Each row of a before or after table is a point. One or more steps were done to the points. Then noise was added and the rows were shuffled. The steps act on how far a point lies along the listed directions, d1 being the first. Write out the steps. A step turns or swaps two directions, mirrors them in a line or flattens them onto one, adds a multiple of one to another, or multiplies one. Angles are multiples of 10 degrees, from the lower direction toward the higher: turns from -170 to 170, lines from 10 to 170 but not 90. Use the fewest steps. Two steps may share a direction if one is a turn and the other turns, adds or multiplies; they go together, in the order done. Otherwise the lowest direction goes first.
In the rows, zero is written as 128.

Directions:
(1): [136  95 161]
(2): [ 93 101 110]
(3): [159 106  99]
Before (12 x 3):
[[111  96 132]
 [115  95  97]
 [104 115 136]
 [108 112  99]
 [ 57  96 125]
 [148 120 116]
 [151 134 164]
 [129 133 186]
 [150 136 203]
 [109 136 136]
 [111 150 172]
 [136 117 168]]
After (12 x 3):
[[109 108 102]
 [147 147 192]
 [126 140 178]
 [109 154 170]
 [102 119 134]
 [150 140 159]
 [ 57  97 123]
 [109 100 128]
 [116  95  97]
 [149 121 116]
 [109 134 137]
 [135 125 160]]
Steps: multiply d1 by 0.7

Directions:
(1): [115 123  96 109 128  89 173 160 103]
(2): [149 114 107  89 121 148 163  97 168]
(3): [149 160 172 144 137  92 161 125 154]
(4): [117 172  99 134 181 142 135 102 116]
Before (11 x 9):
[[128 141 108 137 139 173  97  79 148]
 [ 92 144 127 144 146 106 145 157 101]
 [152 134 192 171 109 131  92 113 160]
 [116 155 125 144 184 152  88 111 110]
 [137 124 142 127 103 137  85 134 115]
 [114 115 133 106 100  98 153 145 123]
 [ 89 135  96 137 166 138 107 152  74]
 [122 135 100  91 119 165 125  95 145]
 [121 144  88 125 172 169 125  98 115]
 [133 179 150 136 195 152 111  61 142]
 [112 135  62 105 168 136 149 100 119]]
After (11 x 9):
[[147 157 118 121 165 139 172  93 153]
 [107 113  95 130 114  79 152 177  82]
 [126 166 112 119 193 110 158 119 122]
 [135 152 106 120 137  92 186 116 150]
 [116 112 154 127  99 144  89 123 128]
 [115 140  70  77 177 110 189 104 111]
 [137 148 147 131 120  93 130 149 110]
 [ 97 146 131 149 155 160  99 118 120]
 [140 146 137  95 107 120 162 108 164]
 [125 179 153 157 187 142 121 107 132]
 [148 141 121 118 152 151 140  66 177]]
Steps: turn d1 and d3 by -160 degrees; turn d2 and d4 by -30 degrees

Directions:
(1): [142 107  91  94 174 144 118 137 158  99 171 112 160 132]
(2): [107 144 128  68 141 163 117  84  96 120 120 133  96 103]
(3): [134 101 126  71 100 102 148 177 117 109  90 107 123 126]
Before (14 x 14):
[[122 129 113  68 138 133 136 128 131  97 138 119 141 131]
 [130 109 110 101 156 138 129 150 150 115 145 113 147 141]
 [152  92 125 113 118 119 142 175 140 113 120 117 127 129]
 [139 107 121 117 107 110 140 167 141 125 120 102 136 149]
 [132 111 120 104 108 122 138 144 134 134 117 121 127 130]
 [140 158 120 230 180 162  91  70 160 138 211 169 161 137]
 [143 115 106  85 144 130 126 150 136 105 133 103 150 138]
 [123 125 115 115 112 115 143 130 128 111 121 127 120 116]
 [126 117 131 119  97 112 143 155 127 144  96 123 126 141]
 [114 128 180 158  88  87 141 160 106 155  81 151 112 125]
 [128 128 107  66 127 119 134 121 103 102 129 114 102 106]
 [123 125 142 128  97 110 136 144 115 128 106 139 129 121]
 [132 119 135 141 124 117 140 125 125 124 118 140 115 127]
 [132 128 120 115 148 150 127 126 127 127 167 131 138 124]]
After (14 x 14):
[[126 125 146 145 112 116 143 121 114 132 106 144 105 125]
 [115 135 161 142  74 102 140 137  99 143  84 147 109 118]
 [117 126 145 126  78 109 147 146 112 156  75 130 107 135]
 [140 110  85  71 168 134 132 148 165  82 173 108 175 144]
 [135 106 115  92 117 120 135 158 136 119 123 101 131 144]
 [ 89 158 232 188  27  73 151 138  55 193  17 173  59 113]
 [124 124 118 123 110 112 144 134 130 114 121 128 122 119]
 [143  90  77  67 198 155 119 156 175  87 184  98 175 143]
 [132 109 120 106 108 122 137 144 136 134 118 121 129 131]
 [135 155 100 168 209 189  79  52 155 114 223 162 158 124]
 [142 115 101 103 173 155 123 134 148 113 192 122 159 128]
 [153  90 117  91 132 130 137 171 143 102 130 115 128 126]
 [144 114  98  98 135 104 137 147 132 101 151 108 132 123]
 [156  96  74  62 182 141 119 163 163  81 170  90 180 143]]
Steps: multiply d1 by 2.5; flatten d2 and d3 onto the line at 100 degrees
